Rows are points. The last column is the point's height on a tilted bowl or saddle (a function of degree 2), plus a little noise. Count its main directions that bend up, bend down and stay straight.

Points (16 x 4):
120 -33 172 125

-540 27 -138 476

213 16 -42 151

-201 163 108 -87

152 -149 -187 -168

-24 -116 -140 -191

74 311 58 -145

-360 -167 -73 167

-89 139 130 -58

91 21 285 155

52 41 107 31

106 199 206 48

142 -281 206 -3

-88 137 -86 -145

-69 1 -253 -210

333 -217 -9 147
Directions: 1 up, 1 down, 1 straight

Points (22 x 5):
265 -66 -110 275 250

-508 266 -127 114 341

-171 193 -13 76 101

98 -242 179 96 124

108 -78 -37 157 78

-45 1 -124 -9 11

54 -389 -44 -241 132

-138 144 59 -6 66

36 -369 -18 315 211

-84 -157 96 104 23

72 -215 -194 -37 45

-32 42 47 -45 21

-350 34 66 -197 120

12 103 3 -206 76

159 -320 302 -125 256

19 108 79 -9 57

126 -81 189 120 120

220 -144 360 49 274

362 -37 119 148 276

20 226 -97 384 317

190 -197 -261 253 238

54 -69 -58 -148 21
Directions: 4 up, 0 down, 0 straight

Points (25 x 5):
160 190 -122 58 65

82 -82 -107 55 101

21 57 475 160 -20

202 51 -234 190 85

-185 172 -19 24 61

-147 176 313 -541 356

161 142 -68 -106 69

-210 -296 -31 -22 304

-118 175 -56 231 62

365 -255 105 -50 313

426 221 -96 55 17

-158 220 77 -190 119

16 140 -242 103 184

-220 182 29 31 23

-114 -302 37 -56 280

51 -144 -23 -61 146

87 3 36 190 32

-316 73 102 209 -134

-48 74 -356 197 330

97 -139 107 375 157

94 -81 145 118 59

-17 162 -107 -351 313

-214 -9 -47 -24 117

169 121 -62 48 32

155 60 -142 -226 137
Directions: 3 up, 1 down, 0 straight

Points (27 x 5):
-288 -203 -178 -117 20

-394 147 97 -150 180

168 6 -28 -228 0

-134 -111 169 7 23

153 -174 247 136 197

143 438 98 -71 328

165 -76 -27 -44 18

-190 -21 38 -27 18

-100 129 209 368 245

16 56 -207 -9 44

122 280 66 -36 190

359 252 -35 -2 200

11 59 -510 134 252

231 -76 61 -249 45

83 77 -198 213 151

-36 175 161 -67 132

244 209 -38 -138 97

114 -125 -59 -37 -8

-85 41 -143 225 125

281 287 -39 491 547

-17 166 401 -155 275

-28 143 190 -178 121

212 -142 -112 93 55

147 -24 -200 108 59

-70 -38 79 -230 8

170 95 -177 24 64

235 -60 17 -195 23
Directions: 3 up, 0 down, 1 straight

Points (40 x 7):
-26 -142 -150 139 -87 -116 -97

9 62 392 -39 194 -157 -222

-141 -99 -209 413 -41 -105 -143

-78 177 47 -345 64 21 -49

94 144 -57 235 9 284 -92

-101 -174 -191 162 -400 -50 -285

-16 -81 111 257 139 39 -54

-169 22 -35 -48 113 -22 -14

338 192 -294 -43 127 73 5

-18 15 -85 -72 -291 18 -155

175 443 612 231 115 -217 -690

117 -135 -64 -23 -268 116 -93

279 -332 -145 -153 -167 137 -98

-42 54 48 -168 -9 -196 -131

344 -25 110 56 64 50 -88

111 -95 456 -65 -76 -358 -467

17 -12 -151 -95 33 139 22

153 -112 302 96 -400 127 -280

183 -142 -17 131 -337 -170 -259

255 -58 26 -78 -200 -86 -155

30 142 -26 -402 -187 296 -27

26 -17 -37 309 26 -43 -69

131 -224 332 244 -246 215 -189

109 -77 45 -151 6 133 -28

41 19 199 233 6 -327 -217

309 -20 124 195 -150 278 -104

59 2 11 -78 -22 48 -37

27 -15 21 -23 490 -67 -10

-140 -136 -56 368 -15 155 -61

42 -66 -265 121 48 94 -14

269 -294 45 -165 -358 218 -182

98 -122 -138 -155 183 -187 7

29 106 -59 -393 -33 -28 -47

-110 -230 -205 75 38 97 -22

77 185 -126 -145 77 131 0

157 223 -118 75 88 180 -63

-73 11 -64 16 -12 -51 -54

428 -195 -103 -93 254 42 -48

-113 -207 -233 142 15 53 -44

-205 -190 168 -43 228 -142 -42
Directions: 0 up, 3 down, 3 straight

Points (42 x 7):
-44 -320 20 3 196 239 -123

225 -62 283 -271 201 -107 -54

-337 27 -280 -85 76 -383 326

-101 -133 -153 -211 -138 26 -11

166 -177 29 -202 -89 123 -146

-204 -30 -219 -300 115 71 -206

-56 -182 110 6 -2 244 -156

263 -302 245 171 228 -1 103

-28 188 -128 -105 100 187 -280

48 257 -137 91 -120 -156 -199

-383 184 219 130 4 -47 -325

76 -24 -365 -151 244 144 -125

-141 -276 -40 307 19 -344 91

249 -179 212 9 90 116 24

102 -122 120 -191 95 -40 -29

-140 230 146 -22 -152 -153 -52

37 19 40 56 -140 194 -86

174 19 -227 -170 199 348 -262

-28 70 208 -444 -296 186 -475

114 36 115 -222 3 -201 -65

-151 -91 233 2 99 -79 -153

196 -264 -261 -88 -8 183 -80

-486 29 159 -267 -135 -168 105

-30 355 153 13 -125 -41 -202

-65 -97 -141 109 175 -13 -49

74 113 2 -380 126 42 -292

114 -183 -57 185 9 95 44

-142 67 231 129 -6 -5 -178

62 35 131 -97 -154 -63 -57

2 -257 -6 102 384 75 -19

-16 23 151 132 -242 -250 91

183 -109 384 -6 300 210 -9

179 152 32 -28 -262 106 -209

233 156 -32 159 113 380 9

310 -134 30 1 259 -26 48

-139 261 133 169 76 58 -278

87 61 247 118 -44 -282 -176

-81 -90 152 3 256 277 -266

-168 -196 -194 -167 283 -91 75

5 -333 -172 -66 -94 153 -8

20 -214 128 -360 43 157 -265

442 -46 154 92 -128 10 -158
Directions: 2 up, 2 down, 2 straight

Points (49 x 7):
-147 -179 26 68 -86 230 42

-257 -4 -19 82 -149 264 109

-137 -16 -149 334 155 45 48

71 -70 183 -231 191 -6 158

152 -36 59 104 -72 -99 -19

128 95 113 -3 -289 -100 113

57 236 341 21 -304 -166 229

-7 -51 82 -102 65 28 39

12 131 -70 170 14 132 69

-151 63 -305 42 -115 -59 73

299 148 182 123 -211 157 265

-187 35 -284 41 -269 -67 60

-107 357 -163 -36 -147 -252 149

-75 93 -9 171 -58 -58 -36

-6 252 -22 84 -134 100 114

-54 386 321 191 116 148 199

370 29 -79 -3 -316 106 284

-262 80 -341 167 -54 -86 104

-13 21 234 67 -320 -42 78

13 -62 14 -362 -37 -333 263

-172 -171 -257 -181 -289 4 130

295 259 -498 -12 -310 -222 559

62 65 -363 -57 -88 -137 179

-130 -100 100 -160 -161 77 80

3 -13 85 -184 -61 308 227

416 -267 49 9 186 -22 165

-503 -27 89 49 89 151 153

-176 -29 -89 -44 -450 159 155

227 0 -159 -123 325 -77 264

-32 -81 -207 188 -82 35 -30

-1 -101 -57 -24 -47 -65 -23

-130 55 -54 -73 -171 107 65

-124 -124 205 109 172 128 38

-284 -354 322 -331 -298 -10 412

376 72 163 138 -259 -185 215

23 163 202 151 35 -195 16

58 -178 124 -9 -11 51 11

-284 180 17 224 21 147 97

-163 141 119 -169 -141 -96 60

-32 92 -87 340 18 -214 -10

-219 166 -106 -215 -247 256 266

111 -130 88 264 -76 362 130

-87 102 -105 69 -52 -84 -12

-308 2 -435 380 191 -141 291

107 128 -264 102 52 1 142

294 -4 -27 155 29 171 126

-82 -316 14 159 -83 -345 -58

-25 349 -280 114 -248 119 307

140 59 70 39 -93 -69 33
Directions: 5 up, 0 down, 1 straight

Points (75 x 9):
-143 -240 -198 73 46 -54 -6 -185 -18

-118 -15 -33 -148 167 -234 -85 293 -80

117 344 -40 72 68 -82 -144 -190 -144

-321 96 156 275 -106 218 -100 -345 -140

-147 -97 500 -104 52 -227 -74 -10 -222

-71 -33 151 51 274 40 57 37 -175

57 21 44 -51 -39 29 -12 -271 -106

305 149 -17 162 -107 -36 244 -100 -109

323 -114 -118 275 -42 -236 196 214 -28

-205 -221 149 160 -34 -331 92 128 -81

-15 -137 -98 -21 289 -40 -26 200 -82

-69 -201 254 128 -115 2 -64 -55 -98

45 109 -164 -197 6 -43 236 27 -255

145 -44 -86 196 93 93 -52 -75 -1

-238 61 80 -312 92 65 0 -272 -292

-29 196 148 -187 -256 -319 -62 203 -23

-27 48 -156 -40 -201 49 -8 26 43

-161 41 -59 65 -82 99 411 163 -308

-99 -15 55 146 -87 103 -46 -276 -54

117 215 208 -57 294 -220 -81 169 -229

28 164 -173 211 126 272 -37 285 -113

203 -158 -197 5 263 31 -49 -128 -42

141 168 58 -308 23 77 -17 -103 -251

-101 128 96 -25 64 -138 176 2 -141

15 -25 -210 70 0 273 -165 223 37

-84 -192 -81 -109 120 -69 210 255 -240

-111 -59 -22 172 -111 -8 -131 244 40

-117 -203 -205 56 -186 176 19 -16 24

-31 309 -159 -331 118 -84 -149 -67 -229

226 -196 -49 204 267 -110 61 51 -50

-100 -81 -40 148 -362 360 -86 255 41

-209 10 77 164 111 108 292 -91 -230

-384 -72 57 -74 -101 66 117 -23 -153

-114 -388 136 186 84 -50 184 -68 -160

205 -215 -358 314 196 288 -294 25 95

54 -135 -26 74 -23 107 339 -178 -233

51 -141 157 188 -75 -66 161 147 -76

-123 254 298 140 -187 -379 -122 -62 -68

36 108 -161 74 -80 -127 -60 -161 50

248 149 -91 149 -123 117 -181 23 9

-158 215 -210 -293 -145 9 -29 4 -110

-18 -496 214 142 -324 -102 51 245 -236

-284 344 -153 -78 -443 -58 128 121 -24

-360 -99 -249 53 -76 182 107 -151 -100

-186 -159 -124 205 179 160 312 132 -272

113 -59 25 112 -219 102 252 131 -96

-236 351 -79 220 53 -15 17 29 -28

9 113 -63 64 -226 237 135 26 -40

-22 588 29 166 43 3 286 42 -387

338 37 -194 -110 53 212 -339 157 -84

-86 284 3 98 235 -249 -23 -274 -147

-153 -145 -13 -330 21 -131 267 104 -334

-20 -23 -61 -162 -228 105 178 119 -105

120 172 25 -10 -42 225 -350 593 -196

159 -91 90 114 177 179 -307 176 -126

-14 66 303 352 2 -61 -159 -253 -157

-15 -46 -2 -124 -182 147 212 -121 -169

-3 -145 189 -351 -311 64 203 6 -231

-195 96 -131 -61 -5 175 -153 52 -1

370 0 -4 -41 -204 399 21 -330 -225

-41 -461 -109 -237 -137 359 -45 -119 -128

-64 29 174 109 132 -40 43 -39 -91

117 24 -45 -2 21 60 -348 381 -67

49 -364 115 -239 10 -329 39 -86 -137

-135 -329 250 60 309 -102 -46 190 -153

157 -236 59 -361 -106 224 195 -34 -302

-311 308 69 86 13 392 -265 51 -123

-176 -94 84 -12 18 -136 -180 -163 -64

-4 -111 -291 -332 80 103 52 528 -294

93 -81 68 -220 61 89 107 -185 -227

76 -179 -68 -146 24 211 -118 -160 -64

698 284 -123 80 106 202 148 -28 -607

133 54 114 -119 185 1 142 -112 -274

61 -173 -259 179 -202 14 -251 14 119

-255 -109 -151 -109 87 -60 152 174 -182
Directions: 0 up, 4 down, 4 straight
